Each row is a point. Each copy is the shape, with its points in the same order, stretched, turned, moved and blurred by noise. Say if it was mirrored as well.

Shape:
[[ 12  -5 -30]
 [ 21  -6  51]
 [  5 -17  -1]
 [ 29 -14   2]
 [-10   6 -22]
 [-11  87 -16]
 [ 17 -17 -28]]
Copy 1 (7 x 3):
[[-10  -8 -19]
 [ 18 -26  53]
 [  9  -2   4]
 [  8 -27   1]
 [-17  15  -5]
 [-87   9  28]
 [  1 -11 -23]]
Copy 1 is: mirrored
Copy 2, 7 rows:
[[ -3 -12 -44]
 [  0  -9  44]
 [  8 -23 -17]
 [-14 -21  -6]
 [ 25  -1 -38]
 [ 25  83 -45]
 [ -6 -26 -38]]
Copy 2 is: mirrored
Copy 3, 7 rows:
[[ 18   3 -21]
 [ 12  -8  53]
 [ 12 -14   3]
 [ 31   0  10]
 [ -8   6 -19]
 [-47  76   2]
 [ 26  -3 -19]]
Copy 3 is: only turned

Shape:
[[ 22  -2  27  27  10   8]
 [  8  59  13  16  11  -4]
 [-39  22 -26 -34  34 -52]
 [ 31 -14  18  41  35  31]
 [ 46 -39  30  27   0   5]
 [  3 -16 -40  17 -41  43]
 [-36   2 -20 -16 -13   1]
 [-55   6 -35   7 -10 -22]
 [ 22 -16  14   5   8  36]
 [-22 -24 -42  22 -22  18]
 [  8  -9 -49  11 -17   9]]
Copy 1 (11 x 6):
[[ 20  -9  -3  11  16  21]
 [  2  48 -27   1  -6  19]
 [-34  36  -1 -32  -5 -62]
 [ 48 -11  10  39  22  12]
 [ 39 -49  -2   2  32  23]
 [ 21 -40 -51  29 -55 -14]
 [-25  -4 -16  -4 -44 -29]
 [-50   2 -33  13 -30 -43]
 [ 36 -22   8  11 -13  11]
 [ -6 -33 -37  34 -35 -33]
 [ 17 -23 -49  13 -28 -35]]
Copy 1 is: mirrored
Copy 2:
[[-15 -41  -8  -6  -1 -28]
 [-38   2 -41 -31   9 -32]
 [-11  68  10 -21  33   4]
 [ -2 -67 -31  -3  27 -22]
 [ 17 -59   6   3 -17 -27]
 [ 10 -18 -61  18 -32  35]
 [-12  26 -14  -7  -1  33]
 [-24  44 -16  21   7  25]
 [  6 -52 -21 -23  -1   6]
 [  3  -2 -37  31 -10  34]
 [ 23  11 -48  16 -10  11]]
Copy 2 is: mirrored

Shape (13 x 9):
[[ 19 -16 -46 -47  24   4 -14  30 -20]
 [-18 -12  23 -25  33 -13  -7   1 -24]
 [-10 -16   5  47  -7   5  -9  37 -22]
 [ 22  -9  20 -20  35  10  21  15   9]
 [-13   2  10  35  29 -11  48  20  42]
 [-26 -16  -6  53  28   1 -27 -14   3]
 [ 63  -5  19 101  15 -79 -16  27 -25]
 [-27 -15 -16 -44   1   4  11  21  -8]
 [-27  31   1   8  26 -15  21 -18   6]
 [ 21  19  15 -56 -53   7 -10 -23   8]
 [  3 -20  18 -37  -1 -16   4  -5  17]
 [  3  12  13 -31  19  -8 -23  37  13]
 [ 33 -16  10 -39  22 -61 -14  23  13]]
Copy 1:
[[   3   36  -18  -50   11  -20  -37  -40   -9]
 [ -23  -12   31  -18   35  -22  -20  -14  -22]
 [ -49   22    7   36  -24  -34  -32    0   -4]
 [   7   25   24   -1   17   -7    5  -27   21]
 [ -19   -2    7   27    8  -23   42    3   48]
 [ -42  -43  -11   50   14  -17  -38  -24    5]
 [  36   -2   22  108   10 -100  -19   19  -31]
 [ -41   13   -1  -53  -10   -8    3  -12    3]
 [ -21  -22  -11    9   34    5   25   17    2]
 [  36   -7    9  -42  -39   29  -31   31   -1]
 [   8  -25   20  -34   -9  -21   -7   -5   10]
 [   1   17   12  -22   29  -26  -33   14   30]
 [  46  -11   22  -29   23  -73  -19    1   10]]
Copy 1 is: mirrored
Copy 2, 13 rows:
[[ 15  -6 -22 -79  17   4 -19  23 -20]
 [ -9 -18   9 -16  12 -17  -1  -5 -34]
 [  2 -29 -45  24 -17   3 -14  52  -9]
 [ 14 -12  21 -21  13  24   3   6   3]
 [-13   7 -10  36  16   4  30  17  45]
 [-16  -7 -45  47  19 -22 -37   7  10]
 [ 86 -22 -37  71 -10 -61  -4  80  20]
 [-28 -11 -14 -53  -6   4   7  -1 -18]
 [-16  33 -10  17   7 -18   7 -13   3]
 [  1   5  29 -57 -72 -11 -30 -16  -4]
 [ -5 -25  18 -33 -14 -18   1 -13  10]
 [-12 -10  30 -33   0 -13 -16  40  -7]
 [ 27 -30  28 -50  10 -55   0  27  11]]
Copy 2 is: only turned

Shape (16 x 12):
[[-19  -6  37  13  -8   5 -18  34 -19  18 -21  -7]
 [ 82  90  37  17 -10 -33  32 -12  40 -12 -13  16]
 [  3  53 -57  10   4   6   3   4  22 -23  14 -23]
 [ 37  14  43  17 -11   0  39   9 -22 -24 -19  -7]
 [ 46  -5 -83 -27 -13 -44 -14  34  42  23  -4 -17]
 [-21 -33  11 -18  -7  -7 -21 -98  -4  10 -16  -6]
 [-17 -11  19 -18  61 -24  -2  -2 -12  27  27  -1]
 [-16 -48  38   7   2   2  28 -56   8  -3 -13   2]
 [ 25 -52 -13  24  14  -9 -20  20  29 -11  41 -16]
 [-22 -20  34 -15   8 -47  12   8  25   5 -16 -13]
 [-22 -51   7  23  10 -13  -3  27  51   8  -8  46]
 [-12 -34   0  29   3 -20 -19  28   9 -54   3  21]
 [ -3 -16  48  29 -14  -1 -11   5  13   3  31 -18]
 [-28 -33  -2  18 -18 -28  17 -39 -23   1   9  10]
 [-23 -36  31 -39  -4 -17  12  17  15   4   9  32]
 [ 40 -22  32 -15  -5 -12  -3  31   1  -2  29 -11]]
Copy 1:
[[ -8   1  18  11  -5 -16 -20  20  -9  36  -8 -19]
 [ 66  19  91  45 -23 -20  51 -13  43 -10  13  36]
 [  6  38 -17  16  11  22  22 -24  26 -42   7  14]
 [ 17 -12  65  26 -15  10  28  -4 -24   5  10   5]
 [ 53  43 -66 -19  -6 -29  25  19  36 -34 -25 -40]
 [ -7 -49   3 -15 -28  -7 -33 -92  12   5 -15 -44]
 [  3 -25  -4  -7  65 -41  -7 -34   7  23  27 -24]
 [-18 -83  29  11 -13   0   2 -49  13  12  -3 -27]
 [ 32 -48 -19  26  26   7 -19  28  21 -27  12 -27]
 [-19 -18  21  21  -1 -56  18  -5  18   4   5 -47]
 [-21 -58 -10   8  19 -39  -3  40  55  15 -18  -1]
 [-17 -36  13  18  11 -23 -19  28   3 -37  -4  13]
 [  5 -30  29  41 -10   2 -27  11  16  14  34 -12]
 [-16 -54 -20   8 -26 -19  -8 -52  -4   7  11  -3]
 [-28 -39  15 -26  -5 -38  13  16  27  13  23 -31]
 [ 32 -14  30   3   2  -7  -1  34  -3  -6  35 -35]]
Copy 1 is: only turned
Copy 2:
[[ -11  -37   -1    7   -1   30  -18  -19  -27  -11   -1   46]
 [  80   50   31  -17   43  -40   47  -20   -1   21    0   18]
 [ -20   37  -39    1   37  -13   15  -15   32    8  -13  -27]
 [  28   -6   40   -5    5   12   23  -29  -27  -28  -19    0]
 [   5  -49  -61  -18   17  -65   17   30   21   16   27  -41]
 [  -7  -43    8  -14  -11   -2  -37 -107   12   36   17  -23]
 [ -42  -27   35  -18   45    3  -26  -18   -1    8   37    9]
 [  -5  -52   39   -2   -7   17   -5  -78   18    3   -3   -1]
 [   7  -50    0   35   16    3   -8    5   33  -28   36  -24]
 [ -13  -57   12  -25   25  -10   13  -41    2  -10   27   38]
 [ -10  -74   10   16    9  -16  -16   -5   58   -9    5   51]
 [  -4  -34    1   24    3  -17  -22  -20   32  -60   -4   22]
 [   6  -16   14   26    2   34   -5  -31    3  -16   34   20]
 [ -31  -36   23    8  -35  -20   -8  -58    6   -6   12  -12]
 [ -19  -48   28  -45  -15    8  -18  -16   29  -15   23   34]
 [  21  -30   30  -15    8   19   -5    8   -5  -25   40   -3]]
Copy 2 is: mirrored
Copy 3 (16 x 12):
[[  10    8   22   23  -17   -7  -10   18  -21   21  -26  -30]
 [  87   38    3  -22    9  -22   14  -45   78    9   16   55]
 [   1   30  -78   18    3   -6   11  -23   14  -36   -1   17]
 [  63   11   31   -2  -11   14   13  -25  -13   -5    3   18]
 [  51  -36 -102    8    7  -59   24   32   26  -16  -17    3]
 [ -15  -77   -6  -27   -8  -18  -36  -47  -33   30   18    7]
 [ -13    1    5   23   48  -39   -5   18  -52   16   17    0]
 [ -12  -65   33    0   -8    4   10  -34  -26   13   21   16]
 [  24  -36  -38   71    9   -3   -1   23   14  -16   32  -34]
 [  -5  -34   34   -7    7  -41   21   15   -2   -3    8   -7]
 [ -14  -50   17   59  -14  -10   12   43   23   12   -6   17]
 [   6  -32   -5   61  -15    6  -19   31   11  -44    1    7]
 [  10    1   16   35  -20    4   -4   -5   10   28   35  -35]
 [  -1  -45   -5   25  -38  -26   -3  -27  -43   -1   18   23]
 [   0  -37   17    1  -10   -4   12   48  -15   14   32    9]
 [  67  -11   -4   20    2   -2    0   30   -7   12   29  -25]]
Copy 3 is: only turned
Copy 4, 16 rows:
[[-26   4  34 -11   4  12 -21  28 -21  10  -5   0]
 [ 85  20  46 -10   1 -10  15   7  74  -3 -51  28]
 [ 16  37 -42   6  -1 -33 -13   1  43 -24 -14 -28]
 [ 21  21  33 -29  13  41   8  33  10 -36 -13   8]
 [ -3 -15 -47 -38   5 -23 -45  17  86  31  -1  -4]
 [-12 -41  10 -49 -14  -6   5 -77 -39 -14 -13  16]
 [  5   1   3 -35  56 -32  -6  -5 -31  29  15  -7]
 [-15 -39  22 -41  11  11  36 -27 -28 -26   4   3]
 [  7 -58 -19   6  38   1 -23  22  21  -1  36 -26]
 [-26 -21  37 -50  17 -26   7  14  11   2   0   0]
 [-43 -58   7  13  32 -14  13  31  14  11  11  30]
 [-16 -26   6  14  24 -13 -24  28  13 -45  34  24]
 [  9 -30  39   8  -1   2  -3  16 -17   4  24 -22]
 [-23   4   9 -21   1  13  13 -46 -11 -12  41  17]
 [-25 -34   9 -42   7 -22  19  31 -14   9  26  25]
 [ 31 -26  12 -33  14   9 -24  46   8   7  22   1]]
Copy 4 is: mirrored

Shape (15 x 12):
[[  5  39   0 -42 -11  14   8  17  -9  16 -16  -9]
 [-17 -13 -15  14  23 -57  32  28 -41 -25  -9  14]
 [-28 -21  24  -6 -33 -21   3  42  -4   0 -17  25]
 [ -8 -19  18 -16 -30  14   1  -4  -9  28  20  31]
 [ -5   6 -12  19 -22 -39  -6   9 -29  -2  -5  12]
 [ 20  12 -12  14  79 -36  21  35  27  -4   1  18]
 [-46  30 -13 -41  14   0  25  -2  38   1  15  22]
 [ -3   3 -39  41  19  24  71  52 -42   4  47  -1]
 [ -4  -4 -22  -7 -42  50  39  -4  17  24  15 -20]
 [ 28  21 -54   6 -19  36 -10  50   0  18 -38  20]
 [-30 -31  -8  -7  37  20  -9  22   1  -2  28 -18]
 [-19  11  -6  22 -30 -31 -37  -4   3  30  52 -41]
 [ 19 -33  11 -21 -34 -20 -18  46 -26 -57  27  18]
 [-14  32   4  -7   6 -34  31  14  -7  24  -8  10]
 [ -4  37   7   9 -40  37 -30  -3  31 -38  -4  14]]
Copy 1:
[[ 32  15 -17  -8   8   7 -14  12 -23 -25 -16 -24]
 [-29 -32   5 -18 -13 -63   9  16  10 -34 -47 -10]
 [ 28 -40  14 -19 -21 -21  28  19 -30  18 -40   5]
 [ 27 -11   1 -11   7  12  33 -15 -26   9  10  11]
 [ 12 -22 -27 -11 -30 -23  15   3  10  -9 -35  13]
 [ -5  10  26 -83  -5 -16 -28 -40  49 -44 -30 -62]
 [ 13  -2 -27 -60  36   0  12  32  -7 -21  14 -68]
 [ 28   8  18   4  66 -19  33  15  69 -52 -32  10]
 [ 26  -1  -5   9  49  66  20  32  24 -12   5  13]
 [ 84 -51  -7 -17  -1  17 -36   1  44 -42 -19  13]
 [ 16  -3  23 -17  57 -14 -27 -12  20  31  -5 -21]
 [ 18  29 -63 -27   9  26  18  -9  24  61 -47   9]
 [ 24 -48   1  44  -8 -39  29 -36  11  19 -50 -34]
 [  2  15 -16 -49 -12  -8  13  22 -19 -32 -29 -19]
 [ 73  -3 -26  18 -23  11  10   6  42  19  24 -25]]
Copy 1 is: only turned
Copy 2:
[[ 21  36 -22   4 -14 -22  54   2  25   9  -7 -25]
 [-37  18  10 -40 -40 -56   8  13  -9 -23  20  -1]
 [-27  14  28  18 -20 -41  -1  -4   1  11  -1 -31]
 [ 18  -4   2  43 -15  -8  16  -5 -16   5  -1  -9]
 [-25  29   2  -4 -47 -17   1  -4   0 -27  -1 -30]
 [ 14 -43 -13 -62  13 -39 -18  -8  15 -18  13 -11]
 [ 20 -34  -1   9 -27 -18  36 -43  46  40  13 -11]
 [ 84  32  10 -30 -63 -18   2  41 -35 -43  48  47]
 [ 62  17  23  37 -18  28  47  10  14  -7  32   1]
 [ 47  12 -22 -32 -21  13  31   3  -2  -3  18 -85]
 [ 22  -7  21 -27   4  10  14 -24 -37  17  17  32]
 [ 21  42  25  27 -46  24  -3 -46   1 -47 -24  12]
 [ -6  -3  29   8 -45 -29  -2  40  -4  -2 -59 -13]
 [ -2  21  -9  -1 -28 -52  23 -14  16 -17  17 -16]
 [  2   7  -9  29 -13  59 -13 -11  38  54 -28 -45]]
Copy 2 is: only turned
Copy 3, 15 rows:
[[-15  -2  16 -23  15  30 -19  25  -7   2 -21 -19]
 [ -1 -19  -4  39  21 -44  39  41  12  33 -24  53]
 [-53  -5  20   7 -22 -29 -12   5 -34  41 -38  14]
 [  0  -6  15 -29 -28 -22  -3 -10 -52  11 -18 -17]
 [ 20   1   3  15  -9 -24  -1  30 -21  32  -3  27]
 [  3 -10 -38  14  42 -48   3  -9  72 -26 -65  41]
 [-29   0 -28 -54 -10  16  -4   7  14 -19  -3   7]
 [ 35 -46 -33   1  66 -35  -9   2 -33  19 -22  29]
 [  0 -28 -24 -18  -9  27 -27 -19 -47 -14   8 -56]
 [  1  48 -11  22  41 -27 -28   4 -42 -30 -39 -26]
 [-13 -50   5 -15  21 -41 -38  20  -4 -39 -14  -1]
 [ 39 -36 -21 -36 -32 -21 -70  26 -11  13  25  -1]
 [ -5  -8  18  41 -29 -10  11  30 -53   1 -43  45]
 [ -6  -7  -6 -24   2  -8  -1  17  20  44 -25  13]
 [-11  22   5  12 -32  32 -49 -34 -33 -30  27  18]]
Copy 3 is: only turned
